Each wall is flat, endless, passes through zero and stands at right angles to its row. A trip goes straight from one point to another. Which walls does it cross, in order?

Walls:
(1): [ 5.0 -1.1]
(2): [-4.1 -3.5]
(3): [ 3.2 -7.5]
(4): [-2.5 -0.4]
Trips:
[-4.4 -0.9] to [-7.6 -6.9] => 3
[-5.6 -4.4] to [ 1.6 -2.1] => 1, 4
[ 7.5 -1.4] to [-2.2 -2.2] => 2, 4, 1
[-1.4 -1.5] to [-5.1 -1.5] => 3
[-7.1 -1.6] to [ 2.6 -1.8] => 3, 1, 4, 2
[-1.7 -3.4] to [8.0 3.9] => 1, 4, 2, 3

Walls:
(1): [-0.9  3.1 -5.7 -3.7  2.4  1.4 -3.1  3.5 -2.4  5.3 -3.0]
(2): [ 0.7 -0.3  4.0  0.2 -1.0 -1.6  2.2 -0.3  0.0  3.1 -2.6]
(3): [ 9.4 -2.5  3.5 -1.2 -1.3 -7.2  5.0  3.1 -2.6  4.0  1.6]
(4): [ 0.4 -1.4 -1.9 -4.4  6.0 -2.7 -1.7  0.6  6.1  2.0 -3.1]
(5): [-4.7 -3.8 -1.7  3.7  0.9  2.6 -0.8 -4.7 -4.2  0.5 -1.5]
(6): [-4.9  2.6 -4.6  0.1  1.7 -3.7  2.4 10.5 -1.8 -2.1 -2.2]
(7): [  3.4   3.8  -1.5  -4.9  -2.8  -5.8 -10.4   1.0  -1.2   2.6  -0.2]
(8): [-1.9 -1.6  4.5 -5.7  4.9 -1.9  0.3 -1.0 -6.2 -8.1  0.1]
Trips:
[-1.8  4.1 -5.6 -4.9 -1.9 -7.5 -7.8 -3.5 -3.6 -0.2  5.0] to [-6.6  0.6 -3.0 -4.8 -1.0 -0.2  3.2 -2.1 -7.5 -7.1 -1.8] => 5, 4, 7
[ 1.4  9.2 -3.9  3.8 -1.1  0.1 -0.8  1.7 -4.0  0.5 -0.7] to [-2.0  2.2 -1.1 -0.3  2.4  2.8  2.0  2.6  4.0 -6.7 -0.8] => 7, 8, 4, 1
[ 1.5  3.0 10.8  0.8  5.3 -1.8  1.8  2.5  0.5 -2.9  4.6] to [-6.2 -8.4  0.3 -2.8 -1.2 -1.2  7.1 -0.5  4.8 -8.5 -4.7] => 6, 4, 3, 5

Walls:
(1): [-1.5 -3.4 -0.3 -1.5  3.9  3.3  1.9  5.1  6.5 -4.2 -7.1 -0.2  0.2  0.8
 -3.0 -5.6 -3.7  3.3  7.5 -0.9 -0.1  2.9 -0.5  2.3]
(2): [ 2.9 -2.3 -1.0 -2.3 -5.6 -0.7  5.5  2.8  1.6 -4.8  6.2 -1.2 -1.4 -3.2
  7.8 -1.2  1.7  8.3 -4.6  3.5 -4.8 -1.8  3.0  2.7]
(3): [ 1.6 -6.6 -2.2 -2.5  5.3 -3.8 -2.8 -6.9 -1.7 -2.6  3.1  4.6 -1.3 -2.5
  0.5  3.9  1.8 -1.1 -1.6 -6.4  0.4  2.2  4.1  3.3]
(4): [ 3.5 -3.2 -6.1  7.1 -1.4 -4.9  5.0 -6.4 -0.8  1.5  2.8 -1.5 -1.4 -1.4
  0.5  5.0  4.0  0.1 -2.4 -5.2 -6.9 -4.6  4.9 -5.3]
(5): [-2.3 -4.0 -0.3 -0.4 -6.2 -3.7 -3.3 -2.7 -6.3 -3.4  9.2  1.3 -0.6  4.7
 -4.3 -4.0 -1.2 -3.9  2.7  7.8 -2.2  5.0  1.5  1.5]
(6): [-4.5 -0.1  4.6 -3.8  2.2  4.3  6.4  0.3  4.9  0.7 -1.6 -0.5 -0.8 -0.1
  1.2 -1.0  3.8  3.7 -1.9 -2.1  3.4  2.8 -2.2 -1.4]
Trips:
[ 3.5 -9.8 -3.1  1.3 -6.0  2.9  1.1 -6.8 -2.6 -1.0 -1.3  1.9 -0.2 -3.3
  2.8  3.4  1.7  8.5 -2.3 -4.5 -1.1  2.2 -1.3  2.2] to [-1.0 -4.3  3.3  1.4 -1.2 -0.7 -6.1  6.9  3.3 -0.4 -2.0  3.8  0.5 -0.5
  0.3  4.9 -0.8  0.3 -0.6 -0.8 -4.0 -2.7 10.0  2.6] => 6, 1
[ 4.0 -5.0  2.5 -4.3 -1.9 -2.3  0.3  1.2  0.6 -0.1  6.9 -0.5 -7.4 -0.4
  2.6  3.2 -5.3  0.5  2.4  0.8  6.7 -1.7  4.7  4.7] to [ 1.3 -7.4 -5.7  1.3 -7.9 13.0 -0.9 -4.2 -5.5  0.4  1.8 -3.7 -3.4  4.6
  4.0  1.2  0.8 -2.2  1.5 -2.0  3.0  5.2  1.2  2.3] => 4
[-1.2 -3.7  2.2 -5.5  1.4 -4.9 -2.7 -2.7 -5.0  0.9 -3.2 -1.3  2.5 -3.0
  2.9 -0.2 -7.4  1.0  6.1 -5.3  1.4 -4.4  1.6  0.6] to [ -0.5   4.4   0.9  -2.7   2.6   3.1   5.3   0.5  -7.7 -11.1  -6.7  -0.5
  -0.3  -1.6   1.8  -0.8  -1.5   0.1   3.4  -4.0   4.7   1.8  -1.1  -3.8] => 6, 3
[ 6.0  2.9 -1.7  7.5  4.8 -6.6 -1.9  5.4 -0.9  0.7  5.1 -2.1 -1.0  1.9
 -2.3  3.0  0.5 -6.1  1.0 -3.8 -0.2 -1.7 -5.8 -1.3] to [-2.6 -0.2  1.3  3.5 -1.8 -0.6 -0.2  1.4  0.7  2.2 -0.2 -4.7 -2.3 -4.0
  0.3  6.2 -1.0  2.2  0.3 -2.8 -0.4 -0.1 -3.0 -2.8] => 3, 6

Walls:
(1): [-0.7  0.5 -1.4  7.2 -3.6 -5.6 -0.3  1.7 -4.3 -4.6  3.1  2.6 -6.3  1.2
 -5.2 -3.4  1.8  4.3  1.9 -1.9 -2.5 -5.2 -0.7  3.7 -3.3  1.0  1.2  0.5
  3.4  0.2 -0.4  4.1 -1.7  0.0  1.1 -7.1 -4.4 -5.5 -2.7  0.5  1.4 -4.7
 -7.1  2.2  0.6  2.8 -0.9 -5.4]
(2): [ 4.6 -2.6 -2.8 -0.2 -0.9 -0.4  6.1 -3.8 -6.9 -3.0  1.7 -8.9 -3.5  3.7
  4.3  9.7  7.8 -0.5 -2.3  2.4 -4.4  4.8  5.6  0.8 -6.9 -4.6  0.0 -6.2
 -4.5  1.6 -4.2  1.4 -1.8 -2.3  1.0  2.0 -9.7  6.0  0.6 -4.2  2.9 -4.2
  5.6  0.8 -1.8  5.1  4.1 -0.9]
(3): [-9.5 -1.6  0.8  2.9 -2.7 -0.2  5.9 -0.6  1.1  7.4  2.3  2.5 -8.4 -2.0
 -3.0  0.1  1.8 -0.4 -6.6 -2.0 -3.7  5.4  0.4 -0.4  3.6  1.4 -2.9  1.1
  5.1  7.6  8.0 -0.4  9.9  1.9 -2.2 -0.2  1.1 -2.3  4.9  1.7  4.9  5.5
 -0.6 -2.0  0.1  8.2  6.6  5.6]
(4): [-4.3  4.8  3.4 -0.4 -3.7 -0.5 -6.3  6.6 -3.1  9.9  2.8 -5.5  0.9  2.3
 -0.7  1.0 -4.6 -4.9  9.9  1.1  1.7  1.6 -0.6 -0.7 -0.3  8.4  1.5 -2.2
 -2.1 -4.9  0.5  0.9 -3.9 -2.4 -0.3 -0.9  2.9  0.0  1.5 -0.4 -2.0  2.6
 -3.3  5.5 -3.3 -4.3  1.4 -7.1]
(5): [ -1.7  -3.2   2.5  -1.7  -3.2  -2.6   6.9   5.1  -2.5 -10.9  -3.3   8.0
   0.6  -1.4  -7.3  -3.8   4.8  -4.8   3.1   1.4  -1.4   1.1  -1.2  -4.3
   1.4  -5.7  -2.4  -1.4   1.8   2.8   6.8  -3.1   2.0   1.5   0.7  -0.4
   0.1  -2.3   1.8  -4.7  -2.7  -1.4  -8.4  -1.8  -4.9  -0.4   5.9  -3.3]
(6): [ 0.1  7.1  1.8 -2.1  5.5  1.2  3.9 -0.6  2.4  6.6 -5.3 -1.0 -0.3  2.1
  0.0 -2.1  1.3 -1.3 -4.8  2.1 -0.2  5.2  1.7 -5.0  1.4  9.9  5.3 -4.1
 -5.9 -0.3 -3.2 -4.5 -1.6 -5.0  1.0  8.3 -2.4  3.5  1.2  1.3 -4.4  0.2
  6.8  4.0 -2.5 -2.1  4.3 -0.3]
(7): [-3.8  4.5  1.0  3.2  1.2  1.7 -4.0 -2.0  4.9 -0.1 -2.1 -4.9 -2.5 -2.2
 -3.1  4.4  4.5  1.7  1.2 -1.2 -7.4 -0.5  0.4  6.4 -1.0 -4.8 -0.4  1.4
  1.2 -0.4  4.7 -1.0 -1.5  4.4  1.7  1.1 -2.8 -2.2  5.9 -1.2 -3.5  3.0
  0.4  1.1  3.1  1.9 -0.1 -3.0]
Trips:
[-5.7  3.2  0.3 -3.9  1.3 -4.1 -3.9  4.4 -0.6  4.1  3.5 -1.3 -4.8  3.4
  1.1 -7.4  0.0 -3.2 -3.4  7.8  4.9 -0.3 -2.7 -3.9  1.7 -3.6 -5.4  2.9
 -1.6 -1.2  5.1  1.2  1.4  0.0  2.6 -0.9  2.6  6.6 -6.4  0.8 -4.3 -2.1
 -1.7  1.7 -4.3  1.8  2.7  4.3] to [-0.3  0.2  3.7 -6.4 -3.2  1.3 -3.5 -8.0 -0.2 -4.7  0.8  5.8  0.5  2.4
  2.3 -9.9 -6.5  2.6 -5.6  3.4 -1.2  0.3 -4.9 -0.2 -1.9 -5.8 -6.7  4.1
 -4.3  3.7  4.9  5.3 -2.3  0.0  3.0 -2.0  0.5 -0.4  5.6  2.9 -1.2 -1.9
 -1.7 -8.0 -3.0  2.9  0.8  7.9] => 6, 4
[  3.6   2.2  -4.3  -1.2  -3.6  -0.2   2.6   3.5   4.6   2.1  -3.6  -2.2
  -2.4   3.2   2.6  -4.0   1.7  -1.1 -10.3   3.0   1.6  -0.4  -1.4   2.0
   3.7   7.6   8.0  -3.6   7.2  -1.5   0.6  -2.5  -8.0  -0.5  -0.6  -1.9
  -9.9  -3.1  -2.6  -1.7   4.6   2.5   0.9  -3.2 -12.1  -6.8   1.6   3.7] to [ 4.5  1.5 -2.3 -2.6  2.8  1.7  0.9 -0.8 -3.8  0.3 -4.6  0.0  2.3 -3.1
 -0.8  1.6  1.7 -2.6  1.7 -3.7 -2.0  6.6  0.6 -2.5 -7.4 -0.5  0.2  0.3
 -5.2 -4.4 -0.3 -0.6 -1.2 -0.3 -4.2 -1.2  7.9 -2.9 -2.7 -1.2  7.5 -3.3
  3.3 -1.6 -4.5 -3.5 -1.1  8.7] => 1, 4
[ 0.4 -2.5 -3.4 -1.5  2.7  1.2  1.7  0.9  4.1  2.7 -0.7  1.4  3.5 -2.4
  2.8 -1.5  4.4  1.9 -3.3 -4.2 -2.9  1.0 -9.5 -2.1 -1.6 -3.8 -7.4 -5.1
 -1.3  2.9  0.8  0.7 -1.3 10.8 -2.2  1.2  1.7 -3.7  6.7 -0.4  0.0 -5.3
 -0.3  3.2  5.4  3.1 -0.6  5.4] to [-5.2 -0.5 -5.3 -6.9 -2.5 -2.7  2.9  2.3 -8.2  8.2  3.0  2.4 -1.5  3.5
  1.7  7.4  2.5 -8.0  0.8 -7.2 -2.8 -3.1 -3.1 -4.9  1.5 -0.4  3.4  3.5
 -4.1  2.4 -1.4 10.9  3.6  4.1  2.3 -1.8 -3.5 -0.4 -0.8  5.2  1.8 -2.9
 -0.3  9.9 -3.5 -7.5  0.2  1.0] => 2, 5, 7, 4, 1, 6
[ 2.5 -3.2  4.9 -2.9  4.9 -0.2 -0.9  7.3  0.1  2.3 -1.4 -0.8 -5.3  6.3
  0.6 -0.2 -3.4 -1.7  2.0  7.8  1.6 -4.4  3.8 -1.3 -3.3 -2.9  1.4  2.1
  6.4 -4.9 -2.6  5.1 -2.3  1.0  3.5 -2.2  2.6  5.4  2.8  2.8  4.6  1.1
  6.2 -5.5  1.8  1.4 -3.4  0.2] to [ 2.6 -0.8 -3.0 -1.8 -3.7 -4.9  1.6  4.9 -4.3  1.1 -5.3  1.4 12.0  4.1
 -4.6  2.7  3.0  9.5  8.5  1.5 -0.9 -8.3 -6.9 -1.9  8.5 -1.2  2.0  9.8
 -0.9  1.7  1.4  1.6 -2.2 -1.2 -7.0  0.0  4.1 -0.2 -1.3 -4.3  6.6  2.4
 -6.3 -2.6  3.3 -4.1 -5.0  4.3] => 2, 1, 5
[ 3.1  2.5 -1.5  0.2  0.1  0.2  1.9 -2.4 -1.2  0.6  4.0  1.3  2.4 -0.1
 -1.0  1.7  1.4 -3.7  3.6 -3.3 -1.3  2.1  0.9 -2.4  3.6  3.5  1.2 -2.2
 -4.3 -1.0  4.9  1.6 -1.4 -1.2  5.5 -1.8 -2.2  4.1  1.5  4.0  2.0  2.3
 -4.5  5.4  2.0  2.0  1.8  3.0] to [ 1.4  2.9 -3.2  3.9 -0.2 -0.8 -1.3  1.4  0.1 -5.5 -5.6 -4.5  1.2 -1.5
  4.1 -1.0  2.0  1.1  2.7  2.3 -0.1  3.5  2.1  0.4  0.1 -2.5  2.4  2.8
  0.9  5.5  3.2 -1.0  0.5  2.1 -0.6 -2.2 -2.0  4.7  1.6  0.4 -4.1  4.3
  9.2  0.4  2.3 -0.6  8.6 -0.6] => 7, 4
[ 3.4 -1.8  3.1 10.0 -3.9  4.0 -5.3 -2.0  1.6 -1.6  3.4 -0.5 -3.4  0.3
 -1.2  6.0  3.5  5.8 -3.1  3.1 -3.9  0.0  1.0 -2.5 -4.2  2.5  3.9  0.2
 -5.7 -2.0  0.0 -5.4  4.9 -2.1  4.7 -1.4  1.0 -5.8 -2.9 -1.3 -2.3 -3.7
 -3.7 -2.2 -1.1 -3.0 -0.6 -1.7] to [-4.7 -1.2 -0.1  0.2 -2.3  5.2  0.7  1.4 -6.0  5.4 -0.5 -3.3  5.7  0.8
 -5.6  5.4 -1.3 -6.4  4.9  4.6  2.4  0.5 -2.0  0.6 -4.7  4.4 -0.6  1.3
  1.2 -0.6  2.5  4.5 -2.5 -0.7 -1.8  2.0  3.5  8.9 -2.2  1.0 -3.0  2.4
  3.3 -0.5 -7.6  0.7  2.3 -3.0] => 4, 6, 1, 7
